Each row of a before or after table is a point. The points were changed in one or more steps. Then noise was added and the rows were shuffled. The steps act on columns, c1 being the first. Name the steps. A step turns or swaps two columns, mirrors them in a line or flattens them onto one, adds a multiple of one to another, or multiplies or shifts one. Angles are multiples of 10 degrees, from the lower column toward the higher: turns from -170 to 170, lines from 10 to 170 but not 90. Use the fewest steps. Two steps may share a column if one is a turn and the other turns, adds or multiplies; they go together, in the order done. Otherwise the lowest column goes first.

Before (12 x 3):
[[-12   2 -28]
 [-11 -10  60]
 [  4   3  15]
 [  1  -6 -23]
 [-11  -6  16]
 [ -8  10  -7]
 [  7 -12 -16]
 [  5  18 -17]
 [-10   4   3]
 [-13 -17   9]
 [ 20  11  22]
 [-11  -7 -12]]
After (12 x 3):
[[ 10  14   9]
 [-29 -17 -21]
 [-26 -11  -8]
 [ 13   1 -26]
 [-25   6  16]
 [-20   1 -12]
 [-26  32  52]
 [-31  -5  17]
 [  3 -20 -15]
 [-24   4  -1]
 [ 47  23  11]
 [ 16 -21  -5]]
Steps: multiply c1 by 2.5; turn c2 and c3 by -40 degrees

Before:
[[ 23  -6  31   1 -27  16]
 [ 12 -12   0 -23  20  -7]
 [  7 -20  23 -22  30   6]
 [-34   7  -6  20  27  -3]
 [-10 -26 -40  16  28  26]
 [-25   7 -27  48   9   5]
 [ 14  39 -36  -4 -22  30]
 [-32 -36  -7  22 -13 -28]
 [ -3  19  31 -19  19  44]
 [-24  -7  15 -13  38  25]
 [ 26 -27 -40 -17 -21 -14]
 [ -8   1  23 -24  -5  32]
 [ 32 -36  -2  37  20  38]
 [ 29  -9 -30  41  45 -14]]
After (14 x 6):
[[ 22 -33 -39  -5   4  13]
 [-25   8  -7   2  -2 -20]
 [ -2 -13  25 -32  21  18]
 [-21   4 -19  32 -16 -10]
 [  8  47 -36   7  -4  10]
 [-16  38  30 -22  14  26]
 [-18  18  21 -15  10  17]
 [ 13 -11  -1 -23  17   4]
 [ 31 -19 -30   9  -4  13]
 [  2 -11  -2  22 -10  61]
 [-26  -8 -41  -2  -1  27]
 [ 12  -1  31  13  -8  29]
 [-25 -44  -5  22 -19 -25]
 [-33   9  16 -27  14  11]]
Steps: turn c2 and c6 by -30 degrees; turn c1 and c6 by 30 degrees; flatten c4 and c5 onto the line at 150 degrees

Before, 14 rows:
[[ -6  -3  22  23  23 -10  -6   0 -27]
 [ -3  10  18  27 -14 -26 -34   3  59]
 [-36  -1  13   1 -55 -19   6   1 -29]
 [ 10   8  -7  25 -17  27  -3   4 -22]
 [  6   2  17  -8 -17   8  -8   2 -26]
 [  5 -11 -32  -9  19  -9   4 -22 -20]
 [ -6  -2 -26  27  15 -39   2   6   1]
 [-49  10  14 -32  22 -34   9  -4  -4]
 [ 11 -43 -27   7  -7  18  -5   8 -12]
 [-39 -17  22   3  16 -16  10   7 -31]
 [  5  14  19  19   5  12   6 -60 -32]
 [ 10   8  -1  22 -13 -20 -23 -21 -25]
 [ -2  12 -38  29  20 -37 -50 -23  24]
 [-24  -2  27  20  25  23  -4   0 -26]]
After, 14 rows:
[[ -7  -2 -26  23  -9 -41  14   5   1]
 [-36  -1  12   3  12 -18 -51   0 -32]
 [ 10 -41 -23   5   8  20  -4   7 -12]
 [  8  10  -6  29  10  25 -15   5 -23]
 [-40 -16  25   3 -18 -17  13   5 -31]
 [  7   3  15  -8  18   9 -13   2 -27]
 [ 13   8   0  23  33 -20  -1 -17 -25]
 [-48  10  15 -31 -18 -35  17  -4  -5]
 [  1   6  17  25  46 -24  -1   3  59]
 [ -4  -4  25  23   4  -9  27  -3 -26]
 [  6 -11 -30  -9 -14  -8  18 -21 -21]
 [ -3  12 -39  26  52 -39  40 -24  23]
 [  5  14  18  18  -9  10   2 -62 -33]
 [-27  -4  28  21  -2  21  27   1 -27]]
Steps: multiply c7 by 1.3; turn c5 and c7 by 110 degrees

Before, 13 rows:
[[ -1  -1   8  16   2  21  -1   1   2  17   1  -3]
 [-18  -2  -4 -14  10   7 -14   9  -9  26  11  12]
 [  2  -5 -12   5   5   7  60 -32   4  -7  13   1]
 [ -5  -5  -6  -6   7   6  -7 -10   4  -3  14 -20]
 [  8  -8  -3  18   9  34 -12  -6 -11   0  15  10]
 [ -3 -12  -5  18 -47  -4 -11   8   7  -5  -5   0]
 [ -1  -7   3   7   6   7  -7 -53   4 -11  -7   8]
 [  5 -14   7 -24  10   4  17  -6   5  -4  11  11]
 [ -9  -9   7  17   1   2  -2   8  -5 -12   9   9]
 [  2  48  11  14   6  -4 -16 -41 -16 -12  13   7]
 [ 13  -6  -6  20  -4  -5  -7  -8  -8   6   9 -13]
 [  7  17 -13   7   9  -4   2   4  -2 -10   0  -4]
 [  4  -1   1   9  12  23  -1  -8 -31  -4   4  -8]]
After, 13 rows:
[[ 27  49  11  10   8   9  -9 -25 -17 -20  36   6]
 [ 24  -5 -11  -3   8   8  50 -19   3  32  29   1]
 [ 11   1   2 -13  13  22   1   0 -30  -5   8  -8]
 [  5  13 -11  10   9   3   7   3  -3  -8  -4  -3]
 [ -9 -11  -4  15 -49  13  -4   3   7 -10  -7   0]
 [ 14 -14   7 -18  10 -16  13   3   7   8  14  10]
 [ 19  -9  -3 -15   9  36 -11   7 -12  -8  14   6]
 [-16  -1  -2 -15  10  -5 -29  15  -8  10   3  14]
 [ 19  -6  -6  17  -2  13  -9  -2  -6   0  11 -13]
 [  4  -6  -7 -10   5  -1  -3  -3   4  -5  17 -21]
 [ 19  -7   2  -2   5   9   1 -46   6 -13  28   6]
 [ -4   1   8  -7   0  27 -12   1   1  10   0  -4]
 [ -6 -11   9   9   3  13   6  12  -5  -9   2  10]]
Steps: turn c8 and c11 by -40 degrees; add 0.7 times c11 to c1; turn c4 and c6 by 50 degrees; turn c7 and c10 by 40 degrees

Before (9 x 18):
[[ 16 -23 -16 -13 -17 -40 -12  38  -9  10  21  16   9  40 -31  17   1   4]
 [-20  -8 -25 -27  15 -20  -7  -8  40  -1   8  15 -49  26 -21  23 -22 -25]
 [-46   9   6 -36   0  11   0  -9 -19 -17 -21 -23  10  -9  16 -17 -37 -22]
 [-42  15   1 -24  10 -10  10  20 -11 -15 -31 -19 -11  10  36 -30 -29 -20]
 [-10  11  26  -7 -38   7  12  -3  27   8 -20 -16 -15 -17  27  18   7  37]
 [ 23 -23 -13  14 -16 -26  -3  23 -18  -5  36  22  23   8  -4 -25  21  13]
 [-20  19  -4 -43  24  -3  22   3   0 -40 -37 -14  -3   5   6 -10 -36 -19]
 [ 10  12 -12  -9 -15 -25 -17  31 -10   9   6  29  15  -9  -4  -2  22  -5]
 [-14 -21 -43 -31 -12 -15 -21   6  20 -32  -6  20 -44  31 -14  28  -2 -26]]
After, 9 rows:
[[ -7   9  -9  -6 -40  26 -17  -2  24  10   4 -16 -16  14  25  33   3  35]
 [-19  -5 -32 -26  15 -32  26  -8  41   3  -2  10 -39  -8 -18  44 -23 -22]
 [-47   9   4 -36   2  10 -10  -5 -18 -21   3 -23  13   5  13 -32 -37 -21]
 [ 24 -23  31  13 -14 -21   8  20 -18  -4   2  23   3  -6   1 -52  23  12]
 [-40  15  -2 -25  11  -5   9  23 -14 -17   5 -17 -15  10  30 -61 -28 -18]
 [-21  18   0 -43  25  -4   7   5   1 -39  -2 -14  -2  22  -3 -21 -33 -20]
 [  8  13  22  -7 -15 -20  -8  29 -10   9   0  32  -7 -16  -2  -5  20  -8]
 [-17 -19 -33 -30  -9 -43  30   7  20 -34  -5  20 -29 -19 -14  56  -2 -22]
 [ 17 -22  24 -15 -15 -30  39  36 -11  12  -4  16 -19 -13 -27  36   0   3]]
Steps: turn c3 and c6 by 70 degrees; turn c3 and c13 by -50 degrees; swap c7 and c14; flatten c11 and c15 onto the line at 80 degrees; multiply c16 by 2

Before (9 x 24):
[[ 11  -7 -14 -15 -20  27 -10 -16 -15  13 -21 -15   3  23 -17 -22   5  14
  -10 -22 -47  48  -3  32]
 [-23 -13 -20  -4 -20  -2  16  -8  11 -18   8 -20  28   5 -19  14 -20   1
    0  -9   9 -16  19  -5]
 [-20 -30   6   4  29   7  21 -18  -6 -24  16 -10 -24 -22  -4 -47  14   1
  -28  -4  -3   4   2  16]
 [ 10 -38  -9 -21 -15  -4  13  11  10  13   7   8  -4 -43   7   5 -10  -8
   13  13  18  -4  -1 -12]
 [  7  -7  12   2 -17  37   7 -14 -19 -18  -3 -14  23 -12  29 -19  -6   1
    6 -32  -4  -1  18   3]
 [ 16  19   0 -30 -13  15  -7 -21  -7   9   5   4  28   3 -23 -28  -6  14
   27   9 -11   5 -25  10]
 [ -3 -14 -11   7  14  27 -20 -15  15  -4 -18  16  16 -17 -26   5   4 -31
  -23  11  25  -1  -1 -10]
 [-22  26  18  -1   7  12  24  11 -17  13   0  23 -34  13 -27  -6  13   9
    5 -31 -14   5  17   0]
 [ -3  10   0 -20   7 -18  -5 -34  30 -29  22  10  39 -12  -6  -4  -5 -17
    7 -30  26  13 -17  25]]
After:
[[-27 -24  -7   7  14  27 -19 -14  15  -4  18  26   9 -16 -26   5   4 -31
  -12  11  14  -1  -1 -10]
 [  3  24 -10  -2   7  12  23  11 -18  13 -15  13 -21  26 -27  -6  13  10
   -8 -31 -23   6  17   0]
 [  1 -12  -8 -16 -20  27 -11 -16 -15  12  24 -37   9   5 -17 -21   4  14
   -4 -22 -33  48  -3  33]
 [  9  12  17 -21   7 -18  -5 -34  29 -29 -15  21  26 -28  -6  -4  -5 -17
   -1 -30  18  13 -17  25]
 [  3  -2  -9   2 -17  37   7 -14 -18 -19  -8 -14  14 -18  29 -20  -5   1
    8 -33   4  -1  18   3]
 [ 46  30   4 -30 -13  15  -6 -22  -7   9  -4  -2  22 -17 -23 -27  -6  15
   14  10 -11   5 -25  10]
 [-16 -26  12 -21 -16  -5  13  11   9  13   2  16 -14 -10   7   5 -11  -7
   30  13  12  -4   0 -11]
 [-60 -40   9   4  29   7  21 -19  -7 -24 -14 -10 -25   9  -4 -47  14   1
  -11  -4   3   4   1  15]
 [-35 -11  19  -4 -20  -2  16  -8  11 -18  10 -13  23 -17 -19  13 -20   1
    6  -8  17 -16  18  -6]]
Steps: turn c2 and c19 by -30 degrees; add 1 times c2 to c1; turn c3 and c11 by -130 degrees; turn c12 and c21 by -30 degrees; multiply c14 by 0.4; turn c13 and c14 by -40 degrees

Before (14 x 48):
[[  2   0  -4  -5  -3   2   5   5  -3  13  36  20  -2   9   6   4  12 -15
   -1   8  -5  -8  22   8  -1   9 -25  -3  14 -14   5  -2  -1 -28  -4 -10
   11  19  33 -10  -3 -21   1  22  -5  15  -5   8]
 [  9 -23   2  11 -23  27  15  -7   9  17  10 -16  17  25 -10 -12   4 -16
    4 -16  -6 -15 -19  12   9  19  -6  -5 -19  26 -19  -2   5  18   9   9
    0 -11 -19 -18  -1  -9  19  -4  -7  -6  19  -3]
 [-14  -2  -5   6  -6 -27   2 -20  -7  12   0  11   8  -7   7  -1  -8 -14
    1 -11   2  -2   5   3  -9  -1   3   5 -11   3 -13   0   6  -9  17  22
    1  10  16  -5  14  -5   3  -4  13   4  15  24]
 [ -4  16  -5   6   2   8   5  -1  -9   7  11  -7  12 -17 -14  -6 -36  -2
    3  16  -5  -8  15   7  -2  -6 -10  -1 -26 -23   3   9   2 -28  21  -5
  -18 -14   8  12 -11  13  -3  21 -14   6 -21   9]
 [  9  10   3  15   1  19   0   4  -7  24  26  28 -26  10   3  -3  -4  11
    2   7  14  13   4 -14   9  20  20 -16  12  15  12   5  16  -6   0   7
    7 -18  14   2 -10   8   9  -2  -2 -20  -4   5]
 [ -9  -2  14 -20   9  -6  -8   0   4   3  15  -7  17  -7  13   5  -7 -22
   10 -32 -22 -11   9  16  -6   9  -4  11   7   0 -11  15  25  -3  -3   6
  -12  -1  25 -15  28  -9  11  -5 -14  -3   1  -1]
 [ 13  -1   5  -6  -1   5 -10  14  -6 -10 -12   3 -29   4  -2   2 -10   7
    6 -10  -1  -7  12   1   6 -23 -25  17 -16  28  -3   3  27 -10 -35 -35
    5   6  18  11   3  12   8   1 -23  -8 -22  -6]
 [ -4  -8   2 -16 -25   2   0   7  -3   3  21 -13  -1   1  15 -14  -8 -17
   -6   9   2 -12 -23   3  -6  19   2  18   4  -2   5   5 -14   2 -19  -2
   -3 -15   5  11  -5 -10   7   0 -12 -18   2   6]
 [-11   8   1 -17  -9 -28   6   5   9   0   7   7  -6   2 -26  11   3  -3
    4   8   9  -7   6  24   3  -8  12   1   7   6  16   2 -11  33  26 -16
    6   9 -14   7 -13   0  -6  -2 -24  10  -1 -14]
 [ 16  17 -33   0  -6   4  -3  41   1  16  27  -4   2  -4  11 -11  -8  17
   17 -12  16 -14  -3  28   1   7  18   6   3  -2 -13  14 -10  -3  10 -13
  -10  14  -2   1 -19  -5   1 -29  -1  13  -6 -21]
 [-11  -7 -10  20  -1  -5 -11   4  19 -15  12 -21   4  15   4 -15  14 -24
   11 -22   6  -5 -14  11  -4 -12  -6   0  10 -14   9   7  26 -10   8   9
    9   1  -5   7   5  -1  11  -9  -2 -11   3  16]
 [-20  -1 -15  25  18  14  -2   0  -5 -33   5  -9 -10   8 -25   2   1 -10
    4 -24 -29 -10  22   1   1   8  -6 -11   2  17   9  25  13 -14  31  -1
  -21  -2   0 -17 -13 -11 -11   4  -3  -5  -3  15]
 [ -1   0  33   5  14   1  -1 -10  10  14  21   3 -16 -15 -11  -8   5  -1
   20 -13 -15  12 -29   1 -14  17 -28  13 -10  12  -3  12  18 -23   2 -14
   -4   7 -26   0 -14  -9  -9   7  -3   4   4   9]
 [  4  -4  16  10   1   3   6  -9 -25  -4   3   7 -14   8   8   6   1 -14
    6   9   7  -6   6  19   4  19  28 -11 -10   9   0  18 -12 -16  -8 -32
    9  -4   9  20 -29   7   4 -17 -17   5   5  14]]
After (14 x 48):
[[ 13   7   3  -7  -1   4  -9  13  -4  -8 -10   3 -31  -1  -1   1 -12  -7
    5 -10   0  -9  12  -1   5 -22 -25  18 -15  29  -5   3  25 -10 -34 -36
    4   4  17  12   5  15  10   5 -21  -7 -21  -5]
 [ -8 -15   4 -20   8  -3  -8   3   4   1   5  -7  17  -4  13   5  -5  20
   10 -33 -23  -9  11  17  -7  11  -7  13   8   1 -11  14  22  -2  -1   6
  -12  -2  26 -15  33  -8   9  37 -13  -1   0   0]
 [  9 -45   1   9 -26  26  17  -8   8  16 -39 -16  16 -29 -10 -13   5   3
    3 -15  -7 -21 -17  13  10  19  -6  -6 -21  23 -17  -3   4  18  11   9
    1 -11 -20 -19   0 -10  20  -5  -6  -5  17  -3]
 [ 16   7 -24   2  -8   4  -1  39   0  15  49  -3   1  12  12 -12  -7 -13
   16 -13  16 -13  -5  27   1   9  19   8   3  -3 -14  13 -10  -2  11 -13
   -8  12  -2   2 -27  -4   3 -58  -2  15  -9 -20]
 [-12  -3  -8   5  -6 -27   3 -21  -8  12  -3   9  10  -1   8   1 -10  16
    2  -9   5   1   4   3 -11  -1   5   4 -12   4 -14  -1   6  -7  18  21
    1  10  17  -4  10  -6   4  14  14   3  16  24]
 [  1 -26  -4  -4  -3   3   6   4  -3  13  22  19  -3 -14   6   4  10   9
   -2   8  -6  -9  24  11  -2  10 -26  -4  13 -12   7  -1   3 -29  -3 -10
   11  19  31 -10  -3 -20   2  20   0  15  -5   9]
 [  3  -7  26  11   0   1   6  -8 -26  -2  -6   6 -13 -12   8   7   3   6
    6   9  10  -9   8  19   5  20  24 -12  -9   8   1  16 -15 -16  -7 -32
    9  -4  10  21 -21   6   4 -62 -14   4   3  12]
 [ -2 -29   4 -16 -24   0   2   5  -3   3   0 -13  -1  -9  18 -14  -6  11
   -5   7   0 -13 -23   1  -4  18   4  17   2  -2   3   5 -14   2 -21  -2
   -4 -12   4  10  -3 -11   6  -9 -14 -19   1   9]
 [-20  -6  -9  27  19  13  -2   1 -10 -35   3  -9 -12 -11 -26   5   2   4
    6 -22 -29 -12  20   1   1   5  -6 -13  -1  15   9  24  15 -12  30  -4
  -21  -2  -3 -15 -17 -11  -9 -16  -5  -7  -5  14]
 [ -9 -22  -9  20   0  -5 -12   5  19 -14  -6 -22   5 -27   5 -15  13  14
   11 -23   7 -11 -16  12  -5 -11  -8   0  10 -15   8   8  28 -11   7  10
    7   4  -5   6   4   0  10  -2  -1 -12   2  15]
 [ 10  -2   6  16   1  19   0   4  -7  24  34  29 -26  -1   2   0  -6 -14
    3   7  16  11   4 -15   7  20  20 -17  12  17  12   4  19  -4  -1   7
    6 -18  15   1  -8   9  11 -17  -1 -22  -3   1]
 [  0 -15  36   6  14   0  -1 -10   9  15  14   1 -17  13  -9  -7   7   9
   19 -12 -14  16 -28   1 -12  15 -27  12 -10  12  -2  11  18 -20   5 -14
   -4   5 -26   1  -3  -9  -9 -13  -5   3   5   8]
 [-11   8   6 -17 -10 -27   8   6   9  -1  21   6  -6  -2 -25  10   3   3
    4   8   7  -7   8  23   4  -9  10   0   8   6  17   2  -9  33  24 -14
    5   9 -12   6 -13  -2  -7 -20 -24  10  -2 -15]
 [ -1  18  -1   6  -1   9   6  -2  -8   4  39  -8  11  13 -15  -6 -36  13
    2  17  -7  -4  13   6  -3  -8  -8  -1 -27 -24   3   7   3 -27  22  -7
  -20 -14   5  10 -12  14  -2   6 -14   6 -20  11]]
Steps: multiply c2 by 2.5; turn c2 and c11 by 50 degrees; add 1.5 times c41 to c44; turn c3 and c41 by 20 degrees; add -0.3 times c14 to c22; turn c14 and c18 by -150 degrees
